Rows are points. Each table stands for the endless flat space through its points: a line for two points, a plane for three, and so on. Write the one point that lies in both, or say that there is none.

First (2 x 4)
[[ 11  -7  12   8]
 [  5 -19   2  16]]
Second (2 x 4)
[[ 8  6 26  3]
 [ 8  3 19  3]]
They share: no point

First (3 x 8)
[[-40  45   9  -6  -9 -35  23  14]
 [-43  45   5  -6  -1 -38  27  10]
 [-13  21   2   6  -7 -29  -6  31]]
Second (4 x 8)
[[ -4   7  -5  -2  15 -41  -8  21]
 [-30  22   3  31   4 -39 -21  24]
 [-16  17   1  44  13 -22  -4  52]
 [-25  34 -15 -22 -13 -55  15  19]]
They share: no point

First (2 x 9)
[[ 31   8  52  14 -24 -16  20  23 -22]
 [  1  50   4   8  24 -10 -28   5 -16]]
Second (2 x 9)
[[ 23  23  37  11 -21 -24 -14  15 -33]
 [ 24  18  43   9 -29 -27 -20  16 -39]]
They share: no point

First (2 x 12)
[[ 28  24  29  -8 -21   0  30 -14 -21   3   0  22]
 [ 20  12  13 -40  11  20  26 -42  -1   7 -28 -10]]
Second (4 x 12)
[[ 30   6  15 -19 -14  11  15  15 -53 -16 -16   8]
 [ 11   2  46 -33   2  19  14 -11 -23 -23 -21  22]
 [ 43  26   2  -9 -18  -5  22   1 -43   9  -9  10]
 [ 30   5  24 -32   6   7  -5  20 -61 -24 -32  25]]
They share: [ 26  21  25 -16 -13   5  29 -21 -16   4  -7  14]

First (5 x 14)
[[ 49   9  30 -10 -18 -10 -25  21 -35  30 -33   6  43 -45]
 [ 22 -16   7  31 -19  37 -29  -6  -3 -24 -13 -58 -23 -11]
 [ 35   6 -16 -47 -51  37 -32  -8 -29  26  -2 -50  21   5]
 [ 35   4  27  20   1  -4 -16  14 -40  16 -36 -10  20 -32]
 [ 20 -11  11  40  -4  26 -20  -3 -19 -16 -22 -50 -19 -11]]
Second (5 x 14)
[[ 53 -23  38 -27 -43 -11  15  17 -25   4 -36 -18  26 -39]
 [ 21 -25  -2  22   0  37  -6   1  16  10   6 -25  -7 -57]
 [ 11  -1  40  -7 -45   7 -18 -18 -31  15 -31 -43  13  -6]
 [ 30 -27   1   0 -21  -1 -13  -5 -10  24 -41 -54 -11   0]
 [  1 -10  45 -10 -50  15  -2 -25 -15  18 -16 -38  13 -28]]
They share: [ 31  -3  16  11 -15  17 -25   5 -23   4 -22 -30   8 -21]

First (5 x 20)
[[-16 -15  21  10  -5  25 -38  -3 -26 -24  69   0  35   1   5  28 -20  27
    8 -18]
 [ -8 -15  32  18 -23  37 -40 -12 -19 -27  75   6  41  -2  -8  22  -5  12
   23 -24]
 [-26  18 -36 -52  61 -57  17  37 -34  10 -26  52 -39 -14 -26  11  23  47
  -44  30]
 [-48  11  25  14  -4  23   6  10  -2 -28  30   1  20   0 -39  26 -17  52
   14 -15]
 [ -8  -9  17   6  -2  19 -58  12 -34 -36  96   3  62  22   1  46 -11  30
    2 -33]]
Second (3 x 20)
[[-16  19  30 -20  49   4 -22 -23 -11 -23  39  -5   1 -41 -31  34  36  41
  -22  27]
 [-20   1   9  -7  17  -2  -9   3 -18 -21  26  21   2 -15 -16  19   8  32
    0  10]
 [ -9  19  30 -24  57  -2 -23 -28  -4 -28  34  -7  -3 -43 -25  31  40  35
  -26  35]]
They share: no point

First (2 x 24)
[[-10   5  -3  10  -7   1  44 -26 -34  11 -11  -2  18  22 -16  12  37  13
   18  -7  29  39  17   7]
 [ -2 -19 -31  -6 -31 -19  12 -34  -6   3  -3  30  10  30  12  24   9 -15
   26 -27   1  19  17   7]]
Second (3 x 24)
[[ 10 -27 -20  25  -1  -2  18 -31 -38   3   2  17  27  45 -16  13  22   4
   29   3  23  37  27  16]
 [  6 -21 -19  18  -7   3  26 -36 -36   5  -3  16  22  38 -14  14  23  11
   32  -5  15  43  29  13]
 [-32  26 -12 -36 -49 -17  47 -31   8  14 -23   9  -8  -6  20  26  25  -5
   13 -51  -1  20   3  -8]]
They share: [ -6  -7 -17   2 -19  -9  28 -30 -20   7  -7  14  14  26  -2  18  23  -1
  22 -17  15  29  17   7]

First (3 x 24)
[[  2 -54  29 -26 -14   2  18 -21  18 -33  48  36 -12  19   5  45  19  50
   31  22  22 -38   4  16]
 [ -8 -24  14 -56  16  42  -2 -16  -2 -18  63  26  23  44 -25  55  24  15
   31  -8  32 -23   4  16]
 [ -4 -52  26 -13 -23  -2  24 -25  22 -37  37  35 -15  11   9  35  12  53
   23  33  18 -37   7  21]]
Second (3 x 24)
[[-37 -10 -10 -12  -4  29  20 -19  10 -41  18  13   9  21 -20  25   0  23
    5  32  28 -13   2  31]
 [-24 -19  13 -33 -24  12  24 -33  17 -14  47  34  17  12 -14  18  17  17
   18   4  19 -32  27  48]
 [-33 -12  -6 -15  -4  38  17 -26  16 -40  15   6   8  29 -27  34   1  15
   -1  33  21 -10  -3  27]]
They share: no point

First (2 x 24)
[[ -5  13  22   2  17  17  -8  20 -19 -16   5  23 -24 -10  19   2  18   6
  -21  25  -1  15   2 -22]
 [ 25   8  27  37  42  -3   2  25 -14 -11  -5 -12   1  20  -1  27  53   6
   -1  25  19  10 -18 -12]]
Second (4 x 24)
[[ 30   6  38   8  63 -22 -32   3  29 -40   3  25 -41 -19 -21  23  -6  30
   11  -5  -3  -7  22  -6]
 [-15  30   0  13  25  36   8  34 -67 -21 -24   7  15  19  31  -5  62 -17
  -50  32  35  34 -21 -62]
 [ -3 -10  47   7  16  35  16  15 -47 -13  -7   9   8  -7  33  37  42 -18
  -44  38  -5  -4 -24 -20]
 [  9  14  10 -19  99 -14 -60  -4  13 -77 -22  27 -51 -21 -13  -1  10   5
    2 -32  23  18  49 -42]]
They share: no point

First (4 x 24)
[[-18  35  59  19 -30  11  10  15  38  12   9  34 -18 -16  24 -19   3 -18
  -10  -8 -28  12   1 -12]
 [-13  43  67  16 -31  11   7  11  31   6   8  40 -22 -12  29 -17   6 -19
   -4  -3 -30  15   6 -13]
 [-30  26  48  29 -31  13  16  22  48  30   8  40 -26 -20  12 -16  -1 -24
  -27  -7 -22  11  -4  -2]
 [ -4   3  12  33 -31 -16  22  27  -6   4  22  26 -31 -37  -4  22  -1 -39
    2   2 -19 -29 -41  17]]
Second (3 x 24)
[[-27  10  38  11 -56 -21  24   1  32  21  23  14 -20 -30  28 -27  -8   0
   17 -15 -11 -29 -15  14]
 [  1  50   6   1 -18 -19   2  13  40  25 -15  56 -60  -2 -18  15  32 -42
  -35  -5 -75 -33 -59 -36]
 [ -7  26  22  15 -28 -13  16  17  28  13   3  34 -36 -18  -4   5   8 -32
  -15 -11 -43 -21 -43 -14]]
They share: no point

First (2 x 24)
[[ 13  16 -38 -31  27   1 -17  -9 -19 -14  -8  19  37 -26 -39   3 -22 -23
   12 -29  13 -42 -21   4]
 [ 18  17 -43 -37  31   3 -14  -7 -14  -7  -1  25  45 -31 -47  -3 -23 -26
   14 -30  19 -49 -17   4]]
Second (3 x 24)
[[  7  10 -32  -8  21  -5 -20  -8 -31 -35 -30  -3  19 -17 -14  11 -29 -27
    6 -24   8 -31 -30  12]
 [ 19  12 -25   4  16 -13  -2  -3 -24 -41 -47 -13  13 -14  -8  -5 -34 -26
   11 -13   9 -41 -28  23]
 [  1  13 -35 -29  33   4 -38 -20 -46 -29 -12  21  25 -23 -29  32 -11 -18
   -9 -45  -1 -19 -30   3]]
They share: no point

First (2 x 24)
[[-22  14   3   3  31  38  16  -3 -15   7 -17 -33  29 -29 -35  11 -23 -28
  -25 -14 -19  -8  -6   7]
 [-22  10 -25  31  -1  14   8  25 -11  11 -37  -9  13 -13 -23 -17   5 -32
  -13  18 -15   8 -10  -1]]
Second (5 x 24)
[[ -8  24   1  27  32  20  -9  -6   1   4 -37 -29  23  -6 -30  20 -32 -35
   -5  23 -11   4  -5  26]
 [ -8  14  18  18  26  16  11  22   8  10  -2 -39  15  -2 -40  -2  10  -8
  -18   5 -19 -32  11   5]
 [ -6  36 -11  31  32  16   7 -12 -15  10 -23 -37  33 -22 -26   6 -24 -35
    1  11  -7   0 -21  14]
 [ -6  33 -11  18  40   7  39   7 -33  12  23 -55  23 -37 -40 -17   7 -10
  -11 -14 -20 -37 -28  -3]
 [-16  32 -21  21  36  24   7 -18 -25   0 -39 -33  31 -34 -26  12 -40 -49
   -7   7 -15  16 -33  20]]
They share: no point

First (6 x 24)
[[ -4  30 -24  45 -24 -43  -4 -27  51 -12 -37 -18 -23   2  -4 -15  10  -7
  -56  24 -19   7  34 -35]
 [  7   8 -22  29 -14 -22 -24 -41   7 -30 -13  34 -21 -31  26  27  -5  37
   -5  41   4 -21  26 -27]
 [ -2 -19   8  21 -27 -99  33 -35  24 -55 -62  -2 -58 -13  -5  13 -22 -24
  -26  21 -35  33   3 -73]
 [-12  30 -12  41 -67 -34 -10  22   1 -30 -21 -16 -39  -8  42  33  -8 -30
    9 -22 -43  45  26  -8]
 [ 12 -28   3   3 -11 -68  -1 -50   4 -53 -35  33 -33 -36  17  30 -24  12
   -2  50 -12  -5   8 -62]
 [  0  23 -35  40 -25  -8 -29 -28  16 -23  -6  22 -29 -18  23  31   6  38
   -9  26  -1 -11  34 -14]]
Second (5 x 24)
[[-31  -3 -10  -3  21  13 -10 -29 -10  28   8  57 -35 -33  63  74 -10  52
   -3  51 -29 -78  75 -27]
 [-29  -2  -6  35 -30  14 -17 -36 -20   2   3  21 -19 -20  42  37 -18   2
  -20  39  -4 -37  57 -30]
 [ 29  10 -21  14 -19 -57 -36 -20  23 -32 -27  26 -33 -39  40   7 -13  15
   -8  53  -9  12  13 -36]
 [-28  21  -6  19 -23 -19 -17 -35   3  -8 -11  12  -1  -8  28  40 -19   7
   -6  27  -9 -30  41 -24]
 [  0  34 -15   2 -17 -71 -37 -34  30 -24 -30  19 -11 -16  29  25 -32  16
    1  49   1  -2  11 -33]]
They share: [  5  12 -13  24 -27 -32 -22 -23  11 -26 -19  12 -14 -24  30  17  -7   4
  -9  30 -14  -3  27 -27]

First (3 x 24)
[[-18 -37   0  20  -2  39 -15  -9  20  30 -12 -13  -5 -23  11   5  11 -38
    4  17  38   0 -34  14]
 [ -6 -35  17  13  -7  30   7  16  12  56 -27 -10  16 -20   5  -8  12 -23
   24  -3  32  15 -17  36]
 [-10 -39   1  21  -7  38  -7   0  22  44 -17 -10   6 -24   5   4  12 -35
   14  13  40   3 -31  20]]
Second (3 x 24)
[[-25 -19  18 -10 -12  41  -9 -29  -1  46 -47 -40  24 -15  11 -12 -11 -53
   -2  -4 -14  36 -35  36]
 [-13 -22  21   8  27  20  -9  22  17  10  -8   2 -15 -21  38   3  13 -14
  -14  -1  52  -9 -32  15]
 [ -9  -8  27  -8  33  18  -9  20  17  10 -22  -2  -1 -21  48   5   1 -20
  -30 -11  40  -3 -46  17]]
They share: [-22 -31  15  11   3  32  -9  -2   8  28 -17 -16  -6 -18  17  -6  10 -29
   4   5  28   9 -23  24]

First (4 x 24)
[[ 27  41  51  30 -21 -14  25 -38 -25  13  13 -55  12 -12  21 -24   7 -46
   14  14  21   7  30  34]
 [ -7  -3  -9  12   3 -14 -47  24  47 -27 -57  13 -44 -40 -47  24  23  -8
  -28  38 -35 -17 -36   2]
 [-12  41  39  37  -2  20 -13  14  -8  -3 -10 -27   3   2 -11   5  26  -4
    0  -5   4 -16  -4  12]
 [-11  55  63  16  -5   8  -7  -6 -35   1  15 -41  14 -12  -3  -4  -5 -18
    0  -2   3 -19   8  14]]
Second (6 x 24)
[[ 11 -16  32  35  15  21 -32  -2  -5 -10 -26 -40 -14 -45  -7  -3  18 -33
   -6  12 -24  -8 -16  32]
 [  6  24  18  -9  -9  16  10 -12 -25  34 -28 -12 -28 -47 -60  11 -29 -58
   19  42  12 -17  12  46]
 [  7   6  -1  47  10 -25 -69 -41 -19  10 -42 -11  36 -68 -47  -5  29 -29
   15  10 -41  44   9  32]
 [ 17   5  42   9 -12  43  16  16   5  15   2 -42 -52 -23 -32 -14  -7 -74
   15  34  10 -50 -12  38]
 [ 18   2  27  21  -4  22  -7  -3   1   4 -14 -35 -32 -36 -22  -3   6 -50
    4  26  -5 -23  -5  32]
 [ -8  15  17  26  13 -52 -36 -14   5 -38 -57  -8  15 -32  22  22  26  31
  -42  13 -26  32  -9   5]]
They share: [ 10  19  21  21  -9 -14 -11  -7  11  -7 -22 -21 -16 -26 -13   0  15 -27
  -7  26  -7  -5  -3  18]

First (3 x 24)
[[-26  11  39   8   7  -7  20  -1  14  23  -1  17  29 -15  21 -34 -17   6
   -1   2  19   9  39 -30]
 [-63   6  46  -8  25  -7  12  10 -13  57   6  17  21  19  30 -30 -45  20
    9 -15  23  35  23 -25]
 [-48   6  41  -3  18  -5  17   7  -3  44   5  16  23   5  27 -30 -34  15
    5  -9  24  26  28 -27]]
Second (6 x 24)
[[-49  12   7 -24  59 -47  62 -22  44  57   1  24   7 -10  25 -25 -45 -11
    9  -5  23   1  74  -6]
 [-26 -13  15  43  11  -6  41  51   3   0  40  10 -11 -24  36 -35 -31  13
   45  -5  28  -3 -29 -80]
 [-26  36  24   7  15 -23  31 -28  26  58 -10 -16  40 -43  -6 -30 -33 -22
  -13 -16  -6  22  73 -30]
 [ -5   0  61 -20 -45  55 -13 -12 -23  25 -20  -1  72 -14  16  -9  16  13
  -59   3  40  50  57   6]
 [-45 -31  34   7 -20   2  20  30 -44  15   0 -11  28  -8  50  17 -31 -28
   -3 -13  18  12  22 -12]
 [-39   6  35   8  -3  31   4   6  16   7  -3  14  51 -24   9 -39   3  53
    5 -19  55  -3  28 -58]]
They share: [-25   1  28   1   8   3  29   6  10  26   8  12  23 -17  24 -26 -18   9
  -1  -2  32  16  32 -30]
